Each row of a before or after table is a point. One or more steps were done to the points. Then noise was added and the rows were shuffled. The steps act on how far a point lies along the listed directions, d1 being the first. What was done? A step turns or swaps two directions, mirrors them in a line or flattens them onto one, adds a multiple of one to another, or multiplies one. Angles are multiples of 10 degrees, from the lower direction toward the higher: turns from -170 to 170, lines from 10 to 170 but not 90. Use the fewest steps. Two steps may share a direction if one is a turn and the other turns, adds or multiplies; they go together, in the order done. Otherwise the lowest direction goes first.

Directions:
(1): [-42  16   7]
(2): [-11  -8 -43]
(3): [-14 -41  12]
Before (11 x 3)
[[-16  -9  -7]
 [ 10  22   0]
 [ 12  95 -15]
 [-11 -18  10]
 [-13   2  20]
 [-26 -15  15]
 [ 16 -28 -29]
 [-31  -4   4]
 [ 42 -30  13]
 [-19 -12  21]
 [-22 -14  18]]
After (11 x 3)
[[-14  14   6]
 [-11  32   1]
 [ -8  31   0]
 [ 34  -1 -15]
 [ -4  14   0]
 [ 44   0 -17]
 [-48 -80  31]
 [-19  23   5]
 [ -8 -22   5]
 [  3  23  -5]
 [ -7  29  -1]]
Steps: flatten d1 and d2 onto the line at 170 degrees; multiply d3 by -1

Directions:
(1): [ -8  44 -15  31  21 -22]
(2): [ -5   2  25  44 -34  18]
(3): [ -1   3 -41  -6 -46 -17]
(4): [ 10 -40 -30  34  19   3]
Before (10 x 6)
[[ 15  -2   3 -19  18  -8]
 [ -5 -25 -22  18  -9  -1]
 [ 13 -41 -12 -19  50  10]
 [  4  38  35 -25 -28   4]
 [  1  -3 -53  18  20 -35]
 [-17  59 -24 -26 -53 -41]
 [ -8  13 -14  38 -18 -19]
 [  9   0  39 -32  42 -17]
 [-10  14  17 -39 -27 -10]
 [ 10  38 -53  -1   0 -31]]
After (10 x 6)
[[  1 -45  17  12 -24  13]
 [ 22 -36   1 -56 -12  17]
 [  1  35  24 -16  40 -34]
 [  8 -57  -8 -23  11   4]
 [ -4 -30 -22  14  -9   2]
 [ -2 -15  24 -72 -59   5]
 [-12  29   8 -32 -26 -17]
 [ 10  17  -2 -17  14 -14]
 [  2  11 -34  -1  49 -18]
 [  8  40  30 -18 -25   2]]
Steps: mirror d1 and d3 in the line at 110 degrees; add 0.3 times d2 to d4

Directions:
(1): [-20 -16 -56  28  20   3  -9 -20]
(2): [ -3 -17  20  20  34 -52  20   6]
(3): [ -2 -28  19  50 -30  14 -15  21]
(4): [-11  59   8  33  21  11  -3  11]
(5): [ 28  21 -31  14 -39 -31  24   8]
Before (14 x 8)
[[ -8 -23  11  17   8 -13  17  14]
 [ -3  16 -53 -14 -43  91 -37  -8]
 [ 13  20  -1  34 -11  -2   6  18]
 [ -7   4  17  25   8   8 -10  26]
 [ -9 -46  14   2  -3 -19   8  10]
 [ -5  15 -68  71 -17 -41  31   3]
 [  8  -5   7  32   3   0  -8   8]
 [ -4 -26   6  -1   4 -32  -7  14]
 [ -8 -38 -15  17   0 -12  -3 -14]
 [  9  53  -7 -56  65 -32   4 -23]
 [ -8  25 -10   7  -1  43 -13 -14]
 [ 27  -4  -2  30 -20 -35  31   4]
 [ -7 -23  24  11  -1 -11  -9   7]
 [ 19  -2 -31  56   2 -10   6  17]]
After (14 x 8)
[[  1   0   0 -32  16   3  -2   4]
 [-14   7 -26 -16  11  10 -12 -18]
 [  1  -4  35  13  24 -18  11  -3]
 [ -9  37  -8   8  15  12  -5 -13]
 [ 48  83  47 -44 -76 -21  50  34]
 [ -9  14 -29 -10  -3  12 -22  -3]
 [ -6 -13  45  47  59 -67  28  26]
 [ 20  18   1 -26  10  -5   0  -4]
 [ 41  21  -4 -35 -47  -4  27  -4]
 [-25  12 -42  -8  15  19   0 -15]
 [ -8  13 -22 -22   2  23   7  -1]
 [ 11 -37  26  43 -55  44 -44  22]
 [ 51  48  17 -37 -14  -8  24  21]
 [ 37   9  16 -41 -19 -16  22   7]]
Steps: add 1 times d5 to d4; turn d1 and d4 by 110 degrees; turn d2 and d3 by -170 degrees

Directions:
(1): [ -4  -4 -30  10 -34  33 -19  41  16  24  38]
(2): [-24  24 -39  -6  -7  13  48   7   9 -46  -5]
(3): [ -6 -13  22   6 -35 -21  57  12   5  39 -11]
Before (8 x 11)
[[-18   3 -19   3 -16   4  18  -3   7 -12  12]
 [ 18 -10  11  -7  56  -2 -59 -30 -14 -11  -7]
 [  6   2  -2 -10  30  -2 -47 -21 -22 -16  15]
 [-15 -11   5   5  -2   3   4   4  20   4   1]
 [ 14   5  12   2  33  -1 -65 -21  -6  -2   7]
 [ -3 -11   1   9 -22  17 -20  31   5  28  21]
 [ -6 -11   0  13 -32   0  -3  24   9  23  14]
 [ -4   0 -23   4   2  10 -21  12  15  -5  18]]
After (8 x 11)
[[-13 -13   2   8  -6   8  -9  11  22  12  13]
 [-10 -13 -44  20 -55  63 -57  79  23  44  69]
 [ -3  18  -2 -23  83 -17   1 -59 -20 -78 -45]
 [-15   0 -49  13 -31  34 -12  47  29  11  40]
 [  0 -17 -28  23 -54  31 -47  57  22  45  54]
 [ -4  27 -18  -8  42   4 -27 -28  -3 -55  -5]
 [ -8  19 -17 -18  35  -7   0 -27 -19 -56  -3]
 [-16  -9 -10  10 -35   5  15  10  12  16  21]]
Steps: multiply d1 by 3; turn d2 and d3 by 60 degrees
